Each row is a point. Each table stands for the endless flat space through its points: a line for two points, a plane for three, and so on. Write the one point that lies in both, or say that there is none.

First (2 x 3)
[[ -7  25   4]
 [-19  29  12]]
Second (2 x 3)
[[-1 41 -6]
 [-1 29 -2]]
They share: [-1 23  0]

First (3 x 6)
[[ 31   3 -14  -8  -1   4]
 [ 23   3 -16  -8 -13  10]
 [ 11  -1 -32 -12 -53  14]]
Second (3 x 6)
[[  4  23 -23  -2 -20   6]
 [ 10  22 -28  -1 -13   6]
 [  8   3 -19 -14 -44   6]]
They share: no point

First (3 x 9)
[[ 15  -3 -10 -21  27 -22  11   7 -25]
 [  9  -6   6 -40  52  -6  21 -14 -19]
 [ 11   1  10 -41  51  -6  27 -13 -13]]
Second (3 x 9)
[[ 34  -9 -34 -53  18 -32  17   4 -29]
 [ 19  32  19  -5  22 -16  32   3   2]
 [ 14  13   4 -17  28 -20  23  12 -11]]
They share: [ 19  11  -2 -23  25 -22  23   9 -13]

First (3 x 12)
[[-12  37  -1  -7  -9  -8  -7   8   0 -15   5  30]
 [-20  17   1  13   3  -2 -29  -6 -20 -23  15  10]
 [-24  35 -14   7   9 -11 -24   3  -6 -15  20  28]]
Second (2 x 12)
[[ -2   3   3  -9   6  13 -46  16  -2  -2   3  20]
 [-14  17  -1   3   4   1 -32   4 -10 -14  11  18]]
They share: [-20  24  -3   9   3  -5 -25  -2 -14 -20  15  17]

First (3 x 20)
[[-13  25 -30 -14   0   9  -5 -31 -20  18 -45  -7  -4  26  24  34  17 -12
  -34  10]
 [-15  31 -27  -6  -8   2  -3 -28 -20  17 -43  -3  -2  20  26  37  17  -7
  -40  -1]
 [-21  29 -15   6 -18  -6  -5 -22 -22   9 -33   5  -6  10  18  33  13  -9
  -40 -15]]
Second (2 x 20)
[[-38  -1  -4  -9  -9  11 -19  -9 -25  12 -30  -7 -36  11  -4  25  15 -30
  -11   2]
 [-13   9 -14  21 -14  -4 -14 -39 -20 -18  -5  18  -1   6  -9  10 -10 -35
  -26 -23]]
They share: no point

First (2 x 24)
[[-20  29 -25  20  13   6   8  -7   7  13 -27   1  -2  21  -4   9  20 -34
    3  25  -6   0  13  -1]
 [-26  23 -15  18  13  -2  22 -19  17   1 -25   1  10  31   0  19  22 -20
   11  29   2  -2   1   1]]
Second (3 x 24)
[[-11  21  -8  15  15  -6  16 -12   6   0 -17   8  -6  32  -6  10  21 -26
    9  22  -5   6   6   0]
 [-53  35 -50  25   8  22  17 -16  31  28 -46 -14  30  14   7  23  23 -28
   -2  39   2 -17  15   6]
 [ -5  22  -2  17  16 -10  12 -11  -1  -7 -15   9 -12  32  -7   9  19 -27
   14  20  -3   8   0  -6]]
They share: [-23  26 -20  19  13   2  15 -13  12   7 -26   1   4  26  -2  14  21 -27
   7  27  -2  -1   7   0]

First (4 x 24)
[[ 36   4   7   4  13  27  31 -40 -22  27 -42 -40  23 -12  13 -14   5 -24
    1  25  24  -3 -38  19]
 [ 34   2  11  -6  15  37  31 -40 -10  25 -38 -54  19 -26   3 -20   1 -12
   -5  13  24  -5 -52  13]
 [ 27  11  55  37  30   4  21   4  14  54 -14  23  21  19  38 -19 -13  -6
  -16  27 -12 -22   3  40]
 [ 14  28  -4  17   3   9  26 -46 -33  11 -33 -43  15  13  18 -23   1 -28
   20  19  28 -10 -18  11]]
Second (4 x 24)
[[ 16  36  32  36  36  16  29 -33 -19  15 -23 -27   5  28   7 -25 -16   0
  -18  -6  24 -16  -4  22]
 [ 31  12  33  -5   8  10  45  -1 -18  37 -35 -25  35  17  40 -25   5   4
   32  57   9 -23 -10   6]
 [ 21  24  35  18  15  19  48 -26 -10  17 -23 -43  37  28  29 -25  10  12
    4  22   1 -23  -4  11]
 [ 20  36  44  30  30  22  55 -31 -19   7 -23 -47  33  46  21 -25   6  24
  -10   8   8 -24   8  12]]
They share: [ 18  20  22  19  15  13  24 -26  -7  27 -23 -25  15   7  20 -25  -7 -12
   2  15  12 -16 -18  19]

First (2 x 24)
[[ 27  14  -7 -29  22  21   2  17  22   8  24  25  -8   5  -3  -9 -16  31
   16  19 -15  -4   1  -9]
 [ 39  16 -11 -33  30  27   6  15  24   2  38  37  -6  13  -5 -13  -6  39
   14   9  -5   0   5 -15]]
Second (3 x 24)
[[ -3  28 -10 -22   0  14   6   8  16  25  11   5   5   4 -16  -9 -24   3
   28  38 -29 -13   6  14]
 [ 35   0   8 -44  30  34  -6  26  12   9  17  47 -29  10  28 -17  -2  45
   10   6 -23   1   6 -10]
 [ 17  15  -4 -22  32   6   2  36  22  16  24  -3  12 -16 -27   3 -35  17
   33  20 -16  10  -5  -5]]
They share: no point

First (3 x 24)
[[  3 -18  -8  -3 -28 -31  11 -17 -20 -19 -30  18 -25  -2  10 -17  -7 -20
   17  27   6  -4  -4 -26]
 [ -3 -23  -2 -14 -30 -38   4 -19  -5  -8 -46  19 -29 -11  18 -16  -8 -27
    5  33  -5 -13 -17 -41]
 [ 15 -16  -8  13 -28 -25  25 -11 -38 -27  -8  22 -21   6   8 -23  -3  -6
   35  15  22   4  12  -4]]
Second (2 x 24)
[[ -1  -4 -12 -12 -40 -35   7 -16 -20 -26 -17  21 -15 -11  -7  -5 -20 -30
   22  39   3  13   5 -24]
 [  7 -24 -16  12 -12 -19  15 -20 -32 -26 -33   9 -31  17  13 -25   4 -10
   18  15  15 -11  -3 -20]]
They share: [  3 -14 -14   0 -26 -27  11 -18 -26 -26 -25  15 -23   3   3 -15  -8 -20
  20  27   9   1   1 -22]

First (2 x 24)
[[  0 -18 -15  21  -2 -30   7  -6  24 -30   9  -2  21   9 -27  21 -15 -22
  -19   5   9 -16 -31  11]
 [-12 -30 -31   1 -18  -6  11 -26  16  -6  13 -10   1  -7 -15  21 -15 -22
   -7 -11 -15 -28  -3  27]]
Second (3 x 24)
[[ -4 -20 -25  19  -8 -27  12  -7  33 -28   7   1  14   9 -18  15 -19 -17
  -16   3   5 -27 -21  10]
 [-14  -8 -37  19 -12 -37  18  -3  43 -38   5  -3   4  21 -10   3 -19 -15
  -14  11  15 -37 -15   6]
 [-10 -12 -13   7  -4 -25   2 -19  -1 -22  17 -23  12   5 -34  27  -3 -35
  -14   3   7  -5 -27  26]]
They share: [ -3 -21 -19  16  -6 -24   8 -11  22 -24  10  -4  16   5 -24  21 -15 -22
 -16   1   3 -19 -24  15]

First (2 x 24)
[[ -8  -7  16  26   1 -16  37  15  -1  13 -24 -24  -8  12  20   3  33  11
  -19  21  12  -4 -19  29]
 [-23  11  16  20  13 -16  22  21  17   1 -24  -9   4   0  20   9  21  14
   -1   3  21   5  -1  11]]
Second (4 x 24)
[[-28   5  26  37   5 -20  43  18   8  -7  -7 -29  -4  -9  25  22  20  46
   11  38 -10   6  19  26]
 [-33  -2  16  36 -11 -17  28   9   8  -8 -36 -15 -15  -2  28   6  40   6
    2  23  11   6  -9  31]
 [  1  18   6   5  12 -12   8  27  15   9 -19 -17   8  15  11  -1   6  -8
  -23  -6  36 -10 -24  20]
 [-16  19   8  10  14   5   9   6   1  22 -34 -15   7  12   8 -11  14 -12
  -22  -3  39   6 -30   7]]
They share: no point

First (4 x 24)
[[  2  45  -4  -1  16  26  16  16 -12 -12 -11  14  11 -36  -1  -9   4 -14
   44 -14 -44  24  18 -35]
 [-18  23   0   5  24  20   8  14   2 -12  -9  14  25 -44   1   5 -12   2
   38  10 -22   4  -4 -17]
 [ 16  29  -1 -11   4  32  32   8   1 -25 -15  -2  -3 -55   7  -7   9 -30
   65 -14 -33   2  10 -41]
 [ -4  25   5  -7   6  16  -2   2  -9 -53  21  38   5  -7  -9 -17 -19  -2
   17 -10 -33   6   8 -23]]
Second (4 x 24)
[[-12  27  16  14   2  35   7  15  -3 -20   8  34   8 -26   8   6 -14  10
   27  37 -36   9   1  -5]
 [-34   1  12  27   9  13 -11  13  20 -50 -25  55  11 -45   8  13  -6 -15
   50  11 -28  28  24  -8]
 [-20   2   2  -5  47 -12   1  19  10 -42 -12  25  22 -22  -1 -16 -14 -14
   44 -39 -12  21  -1 -38]
 [ 14  32  10 -29  50   9  31  28 -20  -1  33  -9  17  12   2 -34 -25  17
   17 -18 -18  -1 -39 -44]]
They share: [-16  24   2   2  19  17   1  10  -3 -27   4  26  20 -27  -4  -3 -17   4
  26   4 -26   6   0 -17]

First (2 x 24)
[[-12   8 -29 -11 -14  31  21 -25   5  24  17  38  31  19  28   2   9  12
   -1 -29  -5  -9   8 -10]
 [-24  -8 -17 -15 -10  15   9 -17 -23   0 -11  10  11  27   0 -18   9  20
   -5 -17  -1  15  32 -26]]
Second (4 x 24)
[[ -3 -10 -20 -29   1  40   3  -7 -31   6 -13  23  25  37   7 -25  -6  33
  -19 -14  -8  18  44 -10]
 [  0  -8 -21 -32   0  42   3 -11 -29  13 -14  22  22  36  13 -27  -6  30
  -20  -8 -10  22  40 -13]
 [-43   1 -25   5 -23  -3  15 -22  -9  -4   7  11  17  16   3  -1  13   5
   10 -26  -2  -4  18 -29]
 [-30   1 -38  -6 -18  15  -3  -8 -29  -3   2  12  34  27  13 -15 -19  10
   -5  -4 -24   6  38 -20]]
They share: [-21  -4 -20 -14 -11  19  12 -19 -16   6  -4  17  16  25   7 -13   9  18
  -4 -20  -2   9  26 -22]

First (5 x 24)
[[-10 -12 -14  -4  26  12  -5  37 -21 -23 -19   3   6  16  13 -12  -2   1
  -21 -16  19  -2  12  15]
 [-32  22 -14  30 -20  60  -7  37 -21   9  -3   9  52  16  -9 -16 -40 -27
   -5 -10   5 -28  12  37]
 [-12   0 -32 -12  28   9   9  24 -23 -12  -4  10  -2  26  14  -3  -6   1
  -23 -23  48  -5   6   6]
 [-21  36 -44  12  27  12  13   2 -24   4   1  14  -1  46   0   6 -36  -1
  -31 -36  61  -3   5  19]
 [-39  -3 -20  17   7  27  28  32 -17   4  22  -3  17  20  11  -9 -41 -11
   -9 -10  41 -34 -10  13]]
Second (2 x 24)
[[-24  20 -20  -1  32  17 -10  18 -21 -13 -11   4  21  25 -13  -1 -26  13
  -11 -14  29 -15  24  40]
 [-22  18 -20   4  27  17  -7  19 -24 -15 -15   4  18  28  -8  -3 -23   7
  -16 -18  23 -11  19  34]]
They share: no point

First (4 x 24)
[[ 23 -52   9  -1  -8  -6 -23  30   9   3   7 -14  16  24 -12   9 -44 -36
   31  -3 -36 -21   3  19]
 [-22  -2  14  -6 -43 -21  -3  10  39 -17  32 -34   6  34  -7   9 -14  24
   31  57 -26 -31 -27  24]
 [  5 -31  30  14 -26 -12 -11  30  18  -3   4 -26  -2  30  -9  18 -41 -21
   40  12 -39 -33  -9  37]
 [  4 -40   4 -19 -18  -6 -21  13  20  -3  30 -23  29  29  -5  -1 -32 -14
   28  26 -30 -25  -1  15]]
Second (5 x 24)
[[ 22 -20  19  19  -9 -17  -2  27   9  -8  39  -6  20  38 -14  29 -39 -22
    8  45 -29 -40 -18  11]
 [ -2 -28   0 -10 -17 -29  -9  17  42  -3  17 -10   5  12  -9  15 -21   3
   17  10 -28  -3 -25   4]
 [  3 -36   0 -26 -34 -11 -23  18  42  -5  26 -18 -10  31 -18  -2 -24  27
   21  22 -21  -4 -19   9]
 [  4 -21  -5 -11 -24  -5 -16  10  34 -22   6   4  -2  10  -6  30 -24   2
   24  15 -40  -8 -16  -2]
 [ 16 -36   9  -3 -31  -5 -16  33  15  -6  41 -26   4  52 -30  -5 -33   8
   18  47 -17 -32  -8  15]]
They share: no point

First (4 x 24)
[[  9   1   2  23   7  -5 -25  14 -17 -11  -4  -4  11  10 -38  37  33  41
   -6  -8   5  45 -13  34]
 [  8  15  18  48  45  19   4  58 -30 -19   0  12  23 -26  -4 -18 -13  29
  -13  33  40  36  -3  -3]
 [ 30  26   3  44   1  -8  -9  14   4   6  19   1 -10  17 -32  55  39  26
    0 -23   4  42  -7  30]
 [ 29  19  -2  51  39  25  -1  40  -9   1   8   2  11 -22   2   9  11   5
  -16  18  33  15   3  -4]]
Second (4 x 24)
[[ 13 -14  -3  47  30  18 -18  22  -5  18 -14   5  26 -17  -3  19  28  27
  -23 -17  -5  11   7  24]
 [ 19  11 -10   3  38  13 -17  40 -21 -34  -9 -18  18  11 -19  21  11  22
    0  39  46  30 -19  23]
 [  0   3 -23  20   4  16 -23  23 -35 -19 -12  -6   5 -21 -32  25  21  44
  -21  22  21  39 -22  14]
 [  2  -4 -26  36  12  23 -14  29 -19   5 -19   3   9 -25 -12  27  20  47
  -26   2   4  22 -12  25]]
They share: [ 12  -3  -5  26  25  13 -23  23 -20 -10  -9  -6  20  -9 -20  19  24  26
 -15  10  18  27  -7  17]

First (4 x 24)
[[ 50  -4 -24 -21  -3 -24  10 -18   6 -23 -24  26  36  25   9  37  23   7
   34  -9  17  25  25  59]
 [ 18 -12   8  11   5 -38 -26 -14  32 -29  12 -12 -14   7  -3  27 -29  19
  -24 -15  23  37  13   7]
 [ 16 -23 -35 -27  15 -14   8 -23  17  -8  12  -3  28  18 -25   6  13  10
    9 -10  -2  17  -2   9]
 [ 31   2   3   8   1 -43 -18  -6  26 -25   2   1  -7   6   8  39 -20  19
  -10 -20  33  43  19  26]]
Second (4 x 24)
[[ 22 -12 -29   7 -16 -12  -7  -2  48   3  -9  14 -10  32 -18   8  -2   8
    0 -23  -2  25  35  20]
 [ 53 -50   4 -32   7 -23   3 -48   4 -27  21 -32  24   0 -11   5   0  22
   -6 -11   4  -1   6  40]
 [ 33 -15 -21 -47  42 -28  13 -48 -21 -47   6  -7  59  15  -1  30  15  12
   24  19   9  19 -19  25]
 [ 13 -45   1 -29   8 -30  -7 -32  -3 -39  12  -1  53  -7  -9  32  25   8
   12 -17  31  19 -13  23]]
They share: [ 26 -19 -21 -17   7 -20   0 -23  17 -20   0   3  22  20 -11  18   7  10
   9  -8   6  21  10  23]

First (2 x 24)
[[ -9 -35  42  -9 -26  29 -15  -1 -33 -21  32  22  30  21   6 -16   8  36
  -33 -36 -28   5  38 -27]
 [ -3 -29  37  -7 -20  23 -14   4 -30 -22  27  23  29  23   8 -17   1  31
  -29 -32 -23  11  33 -25]]
Second (6 x 24)
[[ 35  21  51  12 -18  29   2  -8 -51 -16  33  43  51  24  11 -51 -14   0
    8   3   3 -15  62 -43]
 [ 11 -28  24  -7 -35  10 -16  33   7  -6 -16  26   2  25  13 -13 -22  47
  -20 -30 -45  24  27  -3]
 [ 24 -18  15 -47  -1 -25 -11  17 -28 -31  30  15  34  20  -7 -38 -23  18
  -28 -15 -13  53  41 -10]
 [ -2   7  39 -10  44   1 -19  26 -52 -72  38  46  44  38  31  -1  23  25
  -35 -12 -37  23  14 -35]
 [ -4 -39  11  -2 -24  15 -19  48  16 -20 -12  30 -20  34  15   1 -21  49
  -29 -34 -65  31   6 -15]
 [ 19  18  59  43 -31  53   2  -7 -39  -3  11  40  37  22  37 -22  -8   5
    5 -10  -1 -37  45 -30]]
They share: no point

First (3 x 24)
[[  5   0  27  32  -9 -28  19 -18   5 -36   7  11   2  13  14  -4  -8 -28
  -15 -28  -1  22  33   9]
 [ 21 -16  15  24  11  -8   3 -26  29 -16   7   7  -6  29  42  12  -8  -8
  -31 -28  15  14   9  33]
 [ 33 -20   5  12  15 -10   9 -22  19 -14  -7  13  -2  29  34  24 -16  -8
  -23 -16   5  20  -1  31]]
Second (6 x 24)
[[  2 -15  31  22  20 -28 -10  27  -3 -54  -1 -15  -8  15  -5   0 -44 -20
   -5   8 -25  28  22 -13]
 [  9 -24  -7  24 -25 -14  21 -26  -8 -28 -43  20 -18  35   4  25   6 -17
    2 -62  26 -10   0   7]
 [ 20  -3  37  -2  24 -44  22 -19   4 -44  27  10   6   9 -13 -23 -66 -17
  -14  16 -22  30  -1  21]
 [ 35  18  32  -8  23 -43  20 -34   3 -41  46  28  20  21  -8 -20 -61 -28
  -24  17 -25  23 -18  31]
 [  8 -27   9   4   2 -26  30 -29  -4 -30 -33   8 -28  17   7  11 -22  -3
   -6 -40  18  10   9  19]
 [ 47  30   7   1  28 -13 -11 -17   1 -27  25  26  13  41  48  35  -8 -35
  -43   0 -21  24  -2  26]]
They share: [ 25 -12  11  16   5 -20  17 -18   7 -24  -7  15   2  21  20  16 -16 -18
 -15 -16  -3  24  11  19]

First (2 x 24)
[[-31   2 -15  15 -28 -19   0  24 -13  28  -6   8   0 -35 -15  13  19  10
   21 -28  28 -26   5 -21]
 [-13  17 -18  33 -22 -13  -9   9   5  13  12  -1   3 -17   0   4   4   7
    3 -16  13  -5  -7 -21]]
Second (4 x 24)
[[-21  13  -1  35 -20  -3 -14  19   6  23  10 -17   6 -28   4  13  20  -1
   10 -20   3 -20 -11 -24]
 [-33  20  -9  55 -29 -13 -18  28  23  17   9 -16   8 -22  -2  -1  25   5
    5 -23   0 -10  -8 -12]
 [-38  27 -11  60 -21 -14  -9   9  20 -13  19 -13  11  -9 -22   5  30  -2
    4 -36   1 -17  -9 -31]
 [  5  -9 -29 -23 -28  -1  16   1 -44  35  -2  17   0 -22  -4  17 -14  13
    4 -18  41  -6  15 -34]]
They share: no point

First (4 x 24)
[[-30 -30  10 -40   0   5 -48  -1  35  50 -10 -12  -7 -34   2 -11  38 -13
   28   3  10 -35 -15  16]
 [ -7 -22  -7 -22   7  13 -32  -1  -4   9  27  42   1  -4  -6 -14  22 -10
  -17  20 -16  28   2   3]
 [-10  14  14   0  36  -3 -40  19  23  34   6  24   1 -10   2  -3  42  -1
   -4  39  10  17  21  16]
 [ 13 -17 -33 -16   5  -9   5 -16  -7  16   1  24 -33 -28  22   7   9 -13
  -17  16   9  16  -2 -34]]
Second (5 x 24)
[[-28 -20   7 -45  12  -2 -59 -32   8  23   2  12  -5   1  -7 -14  22 -33
   -1  -4  -7 -10   6 -15]
 [ 12   7 -16  19  16  -9 -35  37 -13  14  25  42 -34 -21  -8  10  25   4
   12  -1   9  65 -34 -16]
 [ 14 -41 -34 -26 -17  25 -20  11   6  42   6   2 -32  -8  22 -15  -8 -25
   26  17 -12  14 -34  -4]
 [-18 -17 -20 -41   2  -1 -35  -7  19  14   3  14   2  -1 -20 -28  35 -28
    6  11 -19 -11 -18 -48]
 [-25 -21  -3 -38  33 -18 -26 -41  16   0   4  31  -2 -32 -14  16  44   2
  -31  15   4 -22  24  -6]]
They share: no point

First (3 x 24)
[[-24 -26   8 -17   1 -43   7  13   0 -22 -14 -23  17 -16 -28   3  36  40
   15  29  17  18 -12  16]
 [-48   4 -10   7  -5  -7  19  25   6 -16 -20  13  29 -10  -4 -21  24  -2
  -15  17  -1  18 -12   4]
 [ -3 -26  15   2 -35  -7 -21  15 -34  -1 -25 -47  29 -20 -39 -21  24  -2
   30  32  29   3 -12 -21]]
Second (3 x 24)
[[-15 -17  -5   7 -22   3 -34  27 -34   7  -1 -25  45  12 -20   7  21   8
   24  18   2  -6  -6  16]
 [-21 -16   1   4 -17  -6 -13  23 -21  -4 -13 -20  35  -4 -23  -8  26   8
   15  24  11   6  -8   3]
 [-25 -24  17   4  -1 -14  15  23  -9 -20 -29 -12  27 -24 -39 -32  46  20
    7  44  35  30   0 -21]]
They share: [-26 -13   3   1 -16 -13   1  19 -11 -11 -21 -17  27 -15 -22 -17  26   5
   8  25  14  12 -12  -4]

First (2 x 24)
[[  0  39  40   6  -9  24   9  31  26  31  33  18  21  -9  11   2   5   6
   15 -19 -24   7   2   8]
 [  3  34  34   5  -8  25   5  27  24  25  31  21  15  -5  10   6  10   0
   10 -18 -21   4   6   2]]
Second (6 x 24)
[[ 40  58  30  14 -28  32  -2  -9   8  10  16  51   2  23   2  36 -11  -7
   17 -14  13 -36   9 -12]
 [ 17  -3  24 -28  15   2 -33   5  31  33  -6  15 -18 -29   4  33  37 -21
  -21 -47 -23  -8  12 -25]
 [ 31  30  19   9 -35  49 -18   0  42  21  17  55  22   5  16  15 -10 -13
   -2 -10   0 -30  17  -8]
 [  0  49  24  27 -21  47  24  28   2   3  53  31  11  42   3   6   0   0
   23  -3  -2  -3  20  -2]
 [-32  15  15   9  18  25  31  64   9  -6  69  -3  12  15   2 -14  56 -11
   -2  -5 -32  38  18   9]
 [ 25   4  14 -21  -1  23 -24  11  53  24  13  30  20 -14   0  21  32 -26
  -32 -36  -4 -28  16   2]]
They share: [  9  24  22   3  -6  27  -3  19  20  13  27  27   3   3   8  14  20 -12
   0 -16 -15  -2  14 -10]

First (5 x 24)
[[  5 -54   6 -16   6 -23  29  -9  11   5  13 -25 -18   9   9 -36   5  28
   40   3  11   2  -7  25]
 [ 15   5  -2  12  -3   4   2   7  -2  27   7   0 -12  25  -7 -15   2 -14
   -6 -27 -17   2 -25  -7]
 [ 16 -42 -11   4  -3 -14  11  12   5  20   5 -23 -13  15  -3 -34   5  30
   24 -13  15  -8 -17  20]
 [  4 -51  -3  -4  10 -18  17   0   2   5  -8  -8  -1   7   4 -41  -1  32
   28  -2  15 -17 -37  21]
 [ 47  16 -29  31 -28  23 -15  31  11  53  11 -20 -33  46 -38   0  29 -11
  -20 -48 -16 -12 -14  -1]]
Second (3 x 24)
[[ 22   4  -8  -8  15  22  34 -10  21  43  18  -8 -37  29  -5  -9  24  12
   23 -36 -25  -2 -13   8]
 [ 29  -9 -12   8   1 -11  14  -2 -19  27  15  -9 -28  11   4 -32  16 -23
   -2 -32  -8 -10  -8  29]
 [ 36   2 -16   0  11  -2  24  -6 -17  35  18 -10 -37  11   7 -31  20 -16
    9 -40  -9  -6  -3  32]]
They share: no point

First (6 x 24)
[[ 31  41  30 -18  -1  10 -64  32 -36   1  -4   5   1 -36  44  11 -35 -23
  -48 -34 -31  60   4  24]
 [-21   4  15  12  24 -20 -11  -1  27  29  13  17  29   4  20  30  -1  17
    3 -17  34 -10 -12  35]
 [-26 -17  27  15  54 -12 -38  31  15  14   4  17  50   0  11   2  20  19
    6 -45  23  -4 -50  22]
 [ 20  26  14  -3  15  -7 -59  34 -20  18   6  21   9 -32  45   6 -39  -1
  -45 -44 -32  49 -11  24]
 [-28  19  15   8  11 -20  16 -16  37  46  22  17  25   7  15  31 -15  18
  -11  -5  30 -21   3  37]
 [-35 -13  24   9  62 -32 -22  41  24  37  26  11  52   3   8 -22  10  16
   -9 -28  -4  -9 -53  -9]]
Second (6 x 24)
[[  6 -10  24  -6  -2  23   4  -5  49  58   5  10   8 -14  56  36 -26  -4
   -3  -6  23  12   9  26]
 [ 10  27  23   6  26 -37 -42   5   4  26  33  17  39  -3  12  -5 -21   6
  -36 -36  -5  34  -8  20]
 [ 20  -3  25  21  19  -9 -26 -21  51  62  38  26  40   9  30   0 -16   0
  -20 -40   8  31   3  20]
 [ -5  58  51 -54  33   5  -2   4   5  20  13 -19  13 -39  62  23 -17 -32
  -26 -36 -13  20  14  29]
 [ 10  -6  13 -18   1 -21   8  25  17  37   0  -5 -18 -47  33  41 -49  28
  -13  18  27  37  19  40]
 [  2  28  32  -3  18  -4 -38  -3  17  42  20  27  48   2  30   4  -9 -16
  -21 -41  -1  23  -6  13]]
They share: no point
